Rows are points. To make a cloud, some directions were put in groups of two or more. Within a group, all points are equally far from the middle, so they leave a hole (a ring in 2 directions, a hollow ball in 3). The other directions are filled evenly. Then the cloud was stretched, turned, moved and blurred a little. How many holes are there, and how many directions does each take, smallest first?

Cloud (14 x 2)
[[-44  14]
 [-42  18]
 [-12  51]
 [  0 -49]
 [ 46 -19]
 [-29 -37]
 [ 50  -4]
 [-44  14]
 [ 48  19]
 [ 48  21]
 [-38  30]
 [-12 -48]
 [  8 -49]
 [-13  50]]
Holes: 1 (2)

Cloud (26 x 4)
[[-11   8 -77  14]
 [  0  62  25   0]
 [-33  61   8  19]
 [-64  16  -9 -47]
 [-30  12  33  53]
 [ 23  55  13 -39]
 [ 25 -41 -25  24]
 [ 19  38 -75   8]
 [ 32  -8  34 -15]
 [ -5  66 -55  44]
 [ 24  43 -23 -39]
 [ 26   7  53 -42]
 [  5  27  60   2]
 [-26 -29 -41  11]
 [ 12 -24  37 -59]
 [ 25  17  36  29]
 [-51  -3  39  29]
 [-25  71   0 -17]
 [-30  72   5 -20]
 [ 49  45 -26  26]
 [ 14  -2 -67  -1]
 [ 45  32   4  17]
 [ 36  -5  27  10]
 [-31 -42  16   2]
 [ 41  39   6  15]
 [ -3 -34  24  50]]
Holes: 1 (3)

Cloud (48 x 6)
[[ 27   8 -34   5 -19   9]
 [  8 -26 -45 -31 -39  65]
 [-21  27   8 -23  17 -36]
 [-11 -27 -51   4 -13 -19]
 [-20  13 -44   0  54 -13]
 [-23  -8  36 -14  23 -77]
 [-19  22  22  37   7  13]
 [  7  40  -7  24  38  24]
 [-40   7  -2   0 -29  50]
 [ -6  19  31 -36  21 -25]
 [-15 -27  32  47  -6  36]
 [ -6 -37  -9 -67   3 -44]
 [-24 -47  21 -10 -13 -42]
 [ 49   0 -48  22  -8  27]
 [ 23 -39   9  22 -10 -60]
 [  2 -65  15 -52 -18   9]
 [-34   0   4 -22  36 -19]
 [ -4  26  -3   1  42 -95]
 [-45   6  15  14  29  43]
 [ 27 -20 -50   4 -69  -3]
 [-13  33  19  53  26 -29]
 [-11  23 -41  -9  23 -24]
 [ 36  -8   0   8  30 -56]
 [-58 -40  20 -28  -7  -2]
 [  2  16   3 -37 -20 -42]
 [ 10 -15  42 -32 -79   7]
 [ 31 -22 -32 -23 -63   9]
 [  9  25  42 -54 -16  36]
 [ -6 -33   8 -45   0  21]
 [-14  -6   4  29  49 -31]
 [ 38  53 -28 -10  28  -6]
 [ 27 -16  20   0 -27 -12]
 [ 40  19 -22  -1  18 -61]
 [-40  -8   2  73  20 -24]
 [-52   4  16 -55  -4  31]
 [ -7  61  11  17   7 -19]
 [ 19 -37  37  37  -1 -39]
 [ -9  27  44  24  18 -14]
 [ 56  16 -23  20   2 -62]
 [ 35   6  -5  36 -48  -5]
 [-40 -74   8 -14 -21 -17]
 [ -9  -4 -38 -57  23 -31]
 [  8 -19  11   0   6 -13]
 [-26  14 -33   1  14  30]
 [ 26 -15  28 -31  53 -54]
 [-10 -42 -10  13 -13 -44]
 [-46 -37  51  15 -41   8]
 [  1   9 -51 -31 -46  24]]
Holes: 0

Cloud (82 x 8)
[[-21  11 -66  -2  25  32  19  18]
 [-59 -19 -58   3  -9   0  42   8]
 [  8 -26 -65  13  54 -46  19 -31]
 [-67 -11 -18  63 -12  24  35 -31]
 [-14 -15 -44  47  37  51 -39  22]
 [  0  40  -7   9  47  36 -51  15]
 [-47 -55 -33   9  18  -5  63 -12]
 [-48 -32 -51   3  13 -46  40  20]
 [ 10  32 -32  27 -31   4 -13 -65]
 [-37 -31  23  65  45 -31  17 -18]
 [ 14  21   3  24  11 -24  70   4]
 [-20  28 -13 -25  27  52  16 -33]
 [ -8 -30 -49  23 -19 -78  50 -12]
 [ 56  -7 -18 -25  14  21  21 -62]
 [ 10 -70 -54   3 -54 -38  -3  -4]
 [ 70  -2 -31   9  26  36 -49  -7]
 [-63  37 -34  53   1  25   4 -11]
 [ 44  12 -48  37 -30 -44 -11 -38]
 [ -5 -40 -64  33 -62 -43  -5 -22]
 [-48  -8 -19  -2  55 -12 -28  18]
 [-15   5  18  29  62  53 -30  19]
 [-26 -18   7  29 -51  23 -42 -21]
 [-10  -9   2   8 -38 -41  36 -59]
 [-44 -21   9  29  59  15 -38  19]
 [-21 -11 -21  72  28  49 -25  24]
 [ 10 -31   6 -28 -27  66 -10 -18]
 [-24 -82   5   4 -50 -14  11 -27]
 [-56  38 -40  58  26  32   7 -11]
 [-13 -69 -26  39 -68   5 -12 -25]
 [-35 -48   2  28  40  -3  -4 -58]
 [-68  10 -17  68  42  25  26 -16]
 [ 23  43 -60  38  -2  32 -23 -37]
 [ 39  -4  26 -14   0  40  22   3]
 [ 28 -45 -47  20  27  50 -20   1]
 [ 13 -44 -32  61  -4   3   8 -65]
 [  9 -13   6  69   5   1  20  32]
 [-17 -59 -37  53 -25 -27 -41 -25]
 [ -6 -41  21  16  79 -24  10 -15]
 [-23  -9 -77  17  40  21 -14  17]
 [ 21 -29 -54 -14  32 -51  17 -44]
 [-17  -8 -76  52 -34 -19  38  -4]
 [-62  15 -50  59  40  16  12 -16]
 [ 33  10  29  52   6  -7  28 -15]
 [-27  -5  24  40 -36  55 -11  -8]
 [-10  -1 -49  20  -5  -8  26  53]
 [-30 -36 -20  44  11  10   2 -71]
 [-37 -23  35  66  28 -21  17   6]
 [-30  30 -11  31  -4 -20  18  45]
 [-37 -82 -11  45 -29 -32  21  12]
 [ 23 -70   2 -11  33 -37  -6  -6]
 [ 26  -9 -16  33  40 -51 -45  -7]
 [ 51 -43   1 -13  17   5 -47 -46]
 [ 23  33 -39  10  46  44 -37  23]
 [ 34  19  11  26  14  -1 -57 -12]
 [-17 -43  -7 -13  18  37   3 -62]
 [-39  -5 -61   2  22  20  43  10]
 [ 15  19 -77  21  33  37 -23  -1]
 [ 48  25  -4   3  39  37  -1 -63]
 [ 36  27 -28  19 -45 -10  26 -49]
 [-61 -26   3  71  -5  30  33  10]
 [ 22  -1  -1  31  24 -43 -50 -12]
 [ 36  -7 -51 -31 -13   7  20 -56]
 [-28 -16   0   5  35  60  41  15]
 [-38 -20   0  37 -21  34  14  48]
 [-51 -41 -37  17   9  -4  72  -2]
 [ 61 -33 -55  -9   1  28 -41 -16]
 [-28 -72 -46   5   2   8  -3  26]
 [ 42 -20 -53 -14   7 -44  42 -30]
 [ 31  -4 -10  56 -33  50 -10  -3]
 [ 11  -9  22  24   4  -3 -58 -30]
 [-45 -38 -60  29 -53 -37  11  -9]
 [ -4 -95 -32  -4 -11  -4   2 -12]
 [  0 -19 -50  32 -43  24   5  37]
 [ 64 -31 -15 -15   9  39   9 -41]
 [-25 -14  -5   0  34  77  19 -11]
 [ 14   1   8 -12  -7 -53  51 -32]
 [ 20  28  19  13  56  63  -3 -30]
 [ 34  22 -20  -5  32   3  60   0]
 [ 33  -9 -21  -3   9 -12 -68 -42]
 [  8 -95 -28   2 -21 -26  12  -5]
 [ 43  15  12  50  13  12 -34   4]
 [-65  13 -21  -1 -16   4  23  25]]
Holes: 3 (2, 2, 4)

Cloud (96 x 9)
[[ 11 -20   7  44  25 -16 -47  10  16]
 [-53  -3  -1  -9 -31   3 -17  19 -51]
 [ -4 -25  -5  12 -67 -39   4  16 -20]
 [  8  19  41  18 -36 -31 -43  -9 -38]
 [ 10  50  -6 -21 -38 -62  12 -18 -16]
 [-13 -18  40 -21 -67 -35   6  -9  16]
 [ 39 -68 -16   6   0 -16 -23 -21 -22]
 [-14 -49  -9  33  40  -2  -7  -9 -24]
 [  8  35  17 -15 -46  16   8   8  60]
 [ 56 -28  -9 -38  39 -17  -4  23 -66]
 [ 13  -5 -31  -1 -58  49 -39   8  -2]
 [ 27  80  27 -10 -30 -20 -20  16 -23]
 [ 62 -13  24 -19  44 -34  36 -21  16]
 [ 33  53  16  -4 -32 -22 -49   5   4]
 [-15  49 -18  16  23  23 -31 -27 -47]
 [ 20  68   8  15 -65 -34  -9  10 -18]
 [ -2  13  42   2 -21 -13 -40  19 -59]
 [ 50 -19 -27 -33 -41  18 -15  45 -27]
 [ -3  76 -20  15 -11 -24 -56 -18 -31]
 [ 34 -57 -39 -25  -1  16  -1  22 -76]
 [ 20 -45 -34 -23 -13  38   8  12   1]
 [-31  14  28   3 -29  18  11  30 -68]
 [ 70  33   2  15  14  17  20  17  12]
 [ 32 -18  41   8 -27 -31  12  31 -32]
 [  5  -5  -3  19 -40 -57 -52  24   5]
 [ -2  53  20  34 -10   4  37  21  12]
 [ 12  36  -1  14  49  -7  -4 -25 -47]
 [ 28  60  25  -8 -49 -27 -21  -6  33]
 [ 30  47 -32 -36   1   7  20  23 -47]
 [ 19   7 -12 -49 -66  12 -16 -12 -49]
 [-38 -16   5 -36 -20 -40 -50 -38 -20]
 [ 26  29   8 -39 -29 -18 -33  28 -68]
 [  7 -32 -16 -50  -9   7  46 -18 -22]
 [ 32 -32 -10 -36  -4   9   6  74   7]
 [ 28  81  17  28 -42  19 -54 -37   0]
 [ 44 -17   8   3  10 -48  31  13 -73]
 [-32  41   8 -42 -62 -20   3  -9  32]
 [ 19 -19   3  43  34  25 -53  19  -6]
 [ 34  46  29  12 -32 -24 -14 -21  57]
 [-55  -9   2  -4 -66  11 -40  -4  14]
 [-17  56  49  17  22  20 -47   2 -28]
 [ 40 -28  20 -56  -8  44  27  37 -29]
 [  3  -3  13  30  13 -45 -37  29  20]
 [ 52 -33  27 -47  24   3  -7  15 -24]
 [-13   8 -23 -68 -12  13  -6  28  -4]
 [ 44  66 -21   3  -3 -29  21 -11 -49]
 [-19 -58 -16  40  -3  -8 -10  -2 -39]
 [ 27   6 -45 -53   8   5 -11  44 -16]
 [  7  38  -9 -38  -8 -47 -22   9 -37]
 [ 31  14  18 -22   0  19 -34 -64  -3]
 [ 20  63   1  52 -37 -34   3 -22   3]
 [ 15  43  28  33 -58  45  13  -6   2]
 [ 58 -10  15  36   2  24 -37  -7 -35]
 [ -3  -2 -24  54 -10  24  16  13 -23]
 [-23  13 -26   9  11 -10 -38 -71  -8]
 [ 56 -24   5 -10  47  11 -17   1 -44]
 [ 16 -31   5  51 -34 -28 -60 -18 -13]
 [ 43  -6 -23  14 -24  17  48  28 -12]
 [-30  47   3  30   7 -39 -65  -3 -19]
 [-26 -27  13 -37 -11 -16  50 -33 -18]
 [ 54  16 -39  24 -10 -33   6 -34  17]
 [ 10 -19 -24 -39  -6   4  -7  25 -95]
 [ 39 -46  39   1  26 -25  38   8 -22]
 [ 72  32 -14  -1  28  24  13  19  -7]
 [-15   3 -25  26 -34 -18 -13  60   5]
 [ 10 -28  43  -8   6 -33 -15  33  16]
 [-23  36  19 -28  32 -55   4  29  -9]
 [ -1  52  45 -16  12 -23 -39   0 -17]
 [-24  15 -19  22 -11 -41 -13  51  17]
 [ 32  31  12 -22  21   2 -50 -14  10]
 [ 32   5  33 -22 -57 -24 -24  10 -19]
 [ 33 -34 -19 -21  30 -28 -33  48  30]
 [-18  43  -1   3 -81  16 -15   1 -28]
 [ 15 -11 -25  14 -38 -40 -11  36  30]
 [ 33  17 -17  13  17 -47  22 -17  18]
 [-46  65  14  -1 -21  20  -6  -1  14]
 [ 14  83  39   3 -19   4 -38 -50   1]
 [ 19 -37 -19   1   5  44  21  -2  -2]
 [ 64  39  34 -32  18   4 -25  14 -47]
 [  6  29  32 -22   1  34 -31 -51  -5]
 [ 51 -12   9 -14  46 -31  17 -32   1]
 [ -1  32   7  20 -27 -42 -55   6  37]
 [  4   7   4  10 -10 -38 -22 -51 -67]
 [ 36  39 -36  11 -13  14 -80 -24   3]
 [ 10  -5  30 -56 -23 -28 -38  -4  10]
 [-35 -15  62 -17  -6   5  -7  25 -11]
 [ 46 -33 -44 -30 -18  11  30  23 -50]
 [ -9  66  19  44 -17  -6 -53  -9   8]
 [ -7 -22  15 -12 -60 -53  33  -3  12]
 [  9  54 -22  -5   4 -19 -19 -63   1]
 [ 59  -3  16  15  18 -23  20 -53  17]
 [  2 -30  37  -4 -44 -49   5  -1   7]
 [ 22  10  -6  22  -5 -22 -74  36   5]
 [ -1  11  -7  15 -31 -47  -5  51 -28]
 [ -7 -25  18   0 -38  26  -4  49 -17]
 [ -5 -23 -60  10 -25  -7  14 -22  21]]
Holes: 2 (3, 3)

Cloud (107 x 9)
[[ 10  -7  55  33 -61  32 -13  -2 -12]
 [ -9  10  35  24 -15   0 -25 -44   2]
 [ -5 -28  64 -26   0 -12  16  -7 -38]
 [-11  11   2  16  36  -4  42 -24 -18]
 [-30   8 -23  20  25   4  -7  11 -27]
 [-24 -16   8   5 -43 -28  25  27  21]
 [ 13  25  17 -17 -16  21  59 -37  -2]
 [-53  68  22 -42 -41 -19 -17  -3   4]
 [-13 -22  44 -29  27  19  41 -46  -2]
 [-65  14 -24  -9  -5 -10  14 -36 -55]
 [ 30  23  17   7 -51  36   1  16 -51]
 [ -8  36  33  16  -3  24  -8 -33  12]
 [ -8  50 -20  -5 -58  -9  -9  34 -25]
 [-11  46  56 -43 -46  11  52 -28 -22]
 [-45  38 -32   4 -25  34  49   0 -86]
 [-16 -35   3  -1  10 -68  88  18  21]
 [ 17  28   4 -52 -10   5 -21  12  36]
 [ -8  17  20 -16 -27  -7 -23 -49 -14]
 [  5 -28 -12  -1 -33  33 -31 -17 -45]
 [-64  51  36   6 -22  23   6 -18 -26]
 [-13  24  21  24  -7  53 -23 -62  31]
 [ 27  27  24  -3 -15   8   4   5  35]
 [-40 -57 -48  -5 -16 -32  39 -25 -49]
 [ 16  46 -12  32  -9   0  32  19 -48]
 [-49  42  19 -47 -21  32  32  47  -7]
 [ -7  20  18 -37 -40 -26 -33  12 -13]
 [  9  46  13 -11  11  27   4  12   3]
 [ 18  21 -26 -12  -5 -40  51  51 -14]
 [ 26  -4  42 -65 -28 -15   0  17 -32]
 [ 12  16  67 -36  19  16   6   5  53]
 [ 53 -38   9  -7 -20   3  59  38 -24]
 [ 32  11 -31   8  20  15  16   1   4]
 [-19  19 -15  24 -31   7  29   6 -59]
 [  4  13  36 -15   9  38  69  -6 -42]
 [-21  11  24 -36   0  28 -25  35  -3]
 [-14  24  45 -82  32  24  21 -21  30]
 [-36  34 -15 -95  20  39  14  10   7]
 [ 26 -63  25 -14 -64   9  18   9 -34]
 [ 14  44 -41  31  14   0   8 -29 -32]
 [ 34  -2 -19 -16 -21 -61  22  28   2]
 [ -6  -1  24  31  -4  -3 -25 -44  37]
 [ 20  47  14 -47   7   5  17  65  27]
 [ 20   0  39  -3 -31   2  34   6  12]
 [-17  46 -12  54  41   8  27 -15  40]
 [-60  24  24  28   5  23   1 -41 -10]
 [ -6 -13  -6 -28  37 -11  52  29 -30]
 [  0   8 -18   6 -28  15 -16  38   5]
 [ 30  61  -8 -16   5  76 -54  -2  -7]
 [-21 -16  33 -21  18 -12  12  17  29]
 [ 64 -25  54  24 -16 -12  34   2  36]
 [-21  28   4 -18   9  20  -2  43 -29]
 [-11 -19  -4 -62 -15  41  16 -18  -2]
 [ -9 -10  67  -7 -33   8   3 -21  -4]
 [ 11   3 -57  10  42 -33  12 -51   9]
 [-44  33  13 -15 -16 -19  46 -12   2]
 [ 17 -45 -23 -33   6   5  16  28  20]
 [ 48  -1  59 -42 -24 -30  -4   9   8]
 [ -3 -10 -13  30  39 -13  44  25  37]
 [-25 -33   1  -7  -8 -39  14  20  -1]
 [-60  25 -16 -46  -1  40  25   5 -37]
 [ -7  31 -22   9 -44 -11  -3  10  26]
 [ 23 -28  49 -74  16  -8  40  46  23]
 [ 46   9  40  -1  -3 -16  32   2  27]
 [  7  11  10   8  41  14 -27 -57  30]
 [ 41 -40  24 -31 -14 -19  19  17  37]
 [-31 -44  36 -26 -15  11  15 -17  11]
 [  8  17   5  -2 -44  36  17 -31 -33]
 [-56 -32  32 -28 -15 -33  45 -18  -7]
 [ 27   4  47  45 -12  -1  -2 -31  38]
 [-10  51 -21   5   1  71 -10 -22   2]
 [-21 -29  -4 -32 -44 -45   9  36 -39]
 [-37  33 -17 -36  29  20  73   8 -41]
 [-43  12 -12 -22  -4  34  -9 -12  -4]
 [-51  -5  16  22  -2  -2 -29  -4  -1]
 [-21   5   7 -22 -40  53  31 -18  12]
 [  1  35 -17  61  13 -25  23 -36  13]
 [-42  38  16 -20 -35  32  15  -1   1]
 [ 12 -17  11  -2 -11  37  -5 -49 -48]
 [ -1 -38 -14 -30 -45  15 -20  -2 -12]
 [-34 -28  23   9 -13 -23  -4  16 -38]
 [ -1 -44 -35   4  46   4  44 -21   9]
 [  3 -51 -26  24  -9 -16  -7   0 -43]
 [ -7  25  38  46 -46  38 -10 -83  10]
 [ 38  38  23  29 -18  59 -40  21  22]
 [-35  15   0 -70 -20  11   4  55 -22]
 [-35  85 -47 -12 -13  23  15 -12 -41]
 [ -1  52  39 -30 -26  43  -3  17  27]
 [-28 -17  30   1 -30 -41  -7  -6  12]
 [  5  32  45 -23 -17 -14 -12  23 -19]
 [  6 -35   5  36 -46  33   7 -17 -31]
 [-28  31   8 -39  -8  55 -24 -12 -35]
 [ 23   9  35 -74  -4  10   6  39  10]
 [-60  38  59 -49 -31  43 -41 -41   4]
 [ 37  27 -29   2 -14  29  29  -5  47]
 [ -3  26   2 -36  -3  31  -7  10  17]
 [ -3  22 -21  27 -35  19 -20   9  28]
 [-15   3  35 -73   9  22  13  52  13]
 [-39 -44  -6  11 -25 -21   9  16  -9]
 [-22  31  43 -49 -60  10 -28 -25   7]
 [-33 -12  61 -26 -33  13  47 -42   5]
 [ 26  12  48 -22   6   3  42  26  37]
 [-13  44  57 -47  24  29  34 -22  16]
 [-51  19 -13 -14 -20  -9  53  27 -31]
 [-57  28   5 -44  -9 -20  28 -29 -30]
 [  5  10 -25  16  20  -5  10  29 -46]
 [-17  13  15 -31  16  63  11  -7  15]
 [ -6 -40  71 -19 -34 -17 -19   1   0]]
Holes: 0
